Every row gives one point. Each copy is the shape, with its points in the same order, stretched, turned, moved and blurred by noise. Is it also mirrored, or only turned?

Shape (5 x 2):
[[ 1.74 -0.58]
 [-0.75  2.47]
 [-1.32 -0.90]
 [-0.43 -2.66]
 [-1.95  1.50]]
Copy 1 (5 x 2):
[[ 0.90  1.60]
 [-0.60 -1.40]
 [ 1.59 -0.63]
 [ 2.49  0.48]
 [ 0.10 -2.22]]
Copy 1 is: only turned
Copy 2 (5 x 2):
[[-1.83  0.16]
 [ 2.83  1.80]
 [ 1.40 -2.26]
 [-0.73 -3.73]
 [ 3.67  0.00]]
Copy 2 is: mirrored
Copy 3 (5 x 2):
[[ 1.21  3.85]
 [-1.61 -2.26]
 [ 1.76  0.33]
 [ 3.48  2.95]
 [-0.48 -2.57]]
Copy 3 is: only turned
Copy 4 (5 x 2):
[[-0.44 -1.06]
 [ 0.02  3.00]
 [ 2.04  0.39]
 [ 2.09 -1.50]
 [ 1.90  2.91]]
Copy 4 is: mirrored

Shape (8 x 3):
[[ 2.11 -1.53 -0.60]
 [ 0.95 -0.12 -1.28]
 [-2.17 -1.49  5.97]
 [ 1.88 -1.68 -1.55]
 [ 0.06 -1.76 -1.85]
 [-0.25 -0.69 -0.45]
 [ 0.59  2.42 -2.16]
 [ 0.33  0.11 -1.67]]
Copy 1 (8 x 3):
[[ 1.21  0.30  1.59]
 [ 1.14 -0.10 -0.25]
 [-3.78  1.00  1.36]
 [ 1.63 -0.13  0.85]
 [ 1.07 -1.12  0.16]
 [ 0.63 -0.17 -0.34]
 [ 1.17  0.95 -2.57]
 [ 0.77  0.16 -1.36]]
Copy 1 is: only turned
Copy 2 (8 x 3):
[[ 0.48 -2.49  0.24]
 [-0.37 -1.22 -0.84]
 [ 5.11  1.74  3.60]
 [ 0.69 -2.47 -0.97]
 [ 2.26 -2.07 -1.99]
 [ 0.98 -0.77 -0.66]
 [-3.96 -0.63 -2.08]
 [-0.80 -1.26 -1.51]]
Copy 2 is: mirrored
Copy 3 (8 x 3):
[[ 1.19  0.83 -1.08]
 [-0.51  1.41 -0.99]
 [ 1.40 -5.26  2.93]
 [ 1.26  2.18 -1.24]
 [ 0.74  2.57 -0.24]
 [-0.21  0.97 -0.21]
 [-3.17  1.50 -1.85]
 [-0.95  1.76 -0.94]]
Copy 3 is: mirrored
Copy 4 (8 x 3):
[[-1.97 -1.55  0.75]
 [ 0.46 -0.34  1.49]
 [-4.82  4.97 -4.79]
 [-1.49 -1.66  1.85]
 [-1.29  0.44  3.29]
 [-0.56  1.17  1.52]
 [ 4.41 -0.33  2.55]
 [ 0.97  0.27  2.44]]
Copy 4 is: mirrored

Shape (12 x 6):
[[-0.29  0.77 -1.87  0.83 -3.32 -2.62]
 [ 1.63 -1.67  3.04  0.01  0.48  1.09]
 [-1.59  1.21  1.08 -0.22  0.51  0.04]
 [ 1.21  1.40 -2.09 -0.05 -0.75 -1.77]
 [-2.32  2.71 -2.46  1.60  5.23 -3.83]
 [ 2.46  0.74  1.52 -0.20 -1.85 -0.85]
 [ 1.66  0.87  1.35 -1.23  0.23  2.05]
 [ 2.66 -0.64  2.03  0.76 -3.00  1.13]
 [-0.29 -0.32 -2.79 -0.36 -1.76 -0.85]
 [ 0.82  0.19 -1.02 -0.67 -1.91  1.26]
 [-0.22 -0.43  2.59 -4.93  2.07  1.06]
 [-1.03  0.19 -3.22  0.24  1.87 -3.09]]
Copy 1 (12 x 6):
[[ 1.30 -1.08  0.91 -1.35  0.36 -2.33]
 [ 0.67 -2.30 -0.78  0.29 -0.34  3.54]
 [-2.03 -0.37 -0.10  0.22  0.23  0.26]
 [ 0.13 -0.61  1.92  0.38  1.25  0.00]
 [-3.82  1.93  3.70 -2.39 -0.35  1.05]
 [ 0.25 -3.73  1.25  0.27  0.53  1.33]
 [-1.04 -1.05  0.22  3.22  1.63  2.49]
 [ 1.83 -3.43 -0.11  1.08 -0.52  1.71]
 [ 1.07  1.17 -0.36  0.88  1.62 -1.66]
 [ 0.50  0.18 -0.49  2.85  1.21 -0.44]
 [-1.68 -0.27 -2.18  1.94  3.35  2.50]
 [-0.73  2.31  1.58 -1.56  0.76 -0.15]]
Copy 1 is: mirrored
Copy 2 (12 x 6):
[[-3.16 -2.01 -2.62  2.12 -0.73  0.26]
 [ 2.70 -0.02 -0.31 -0.66  2.43  0.16]
 [-0.10 -0.21 -1.29  1.94  0.18  2.90]
 [-1.56 -2.03 -0.42 -0.19 -0.49  0.17]
 [-3.00  1.88  1.11 -0.89 -1.86  1.42]
 [ 0.56 -2.40 -0.50  1.36  0.53 -0.54]
 [ 2.22 -1.44  0.38 -0.17  1.57  1.72]
 [ 1.20 -1.74 -1.61  0.88  2.54 -0.17]
 [-1.65 -1.92 -2.07 -0.70 -0.60  0.72]
 [ 0.24 -2.70 -0.89  0.13  0.90  1.46]
 [ 4.12 -0.40 -0.30 -0.78 -0.80  1.64]
 [-1.97 -0.17 -0.73 -1.68 -1.49  0.42]]
Copy 2 is: mirrored
Copy 3 (12 x 6):
[[ 1.12  0.75 -0.66 -3.32  5.16 -1.03]
 [ 0.47 -0.76 -2.10  3.79 -2.44 -3.33]
 [ 0.30 -0.26  0.07 -0.22 -1.41  1.45]
 [-0.81  2.17 -0.07 -0.52  2.77  0.30]
 [-5.53  2.40  1.13 -2.46 -3.26  3.68]
 [ 2.02  1.95 -1.45  1.13  1.54 -2.57]
 [ 0.54  0.43  0.28  3.44 -0.95  0.38]
 [ 2.44 -0.07 -1.03  2.15  1.38 -4.47]
 [-0.12 -0.86 -0.48 -0.97  4.28  0.33]
 [ 1.06 -0.62  0.22  1.04  2.86  0.15]
 [ 1.31  0.08 -2.66  3.53 -2.41  2.70]
 [-3.52  0.90 -0.92 -1.60  1.08  1.57]]
Copy 3 is: mirrored
Copy 4 (12 x 6):
[[-0.94 -1.84  5.50 -0.02 -1.07 -2.57]
 [ 0.82  4.51 -2.25  1.38 -1.17  1.49]
 [-1.09 -0.14 -0.30  1.09  1.19 -0.78]
 [ 0.04 -2.93  3.54 -0.78 -0.67 -0.07]
 [-0.59 -5.37  4.41 -1.58  7.02  1.71]
 [ 0.95  1.09  1.18  2.11 -2.31  0.10]
 [ 0.83  0.23 -2.31  0.85 -2.31  1.26]
 [ 1.66  2.93 -0.33  1.05 -3.52 -1.10]
 [-1.93 -2.36  3.52 -2.08 -0.98 -1.07]
 [-0.14 -0.86  0.51 -0.62 -2.69 -0.81]
 [-2.75  1.19 -3.92  2.25 -1.22  2.74]
 [-2.10 -3.67  5.15 -2.15  3.05  1.03]]
Copy 4 is: mirrored
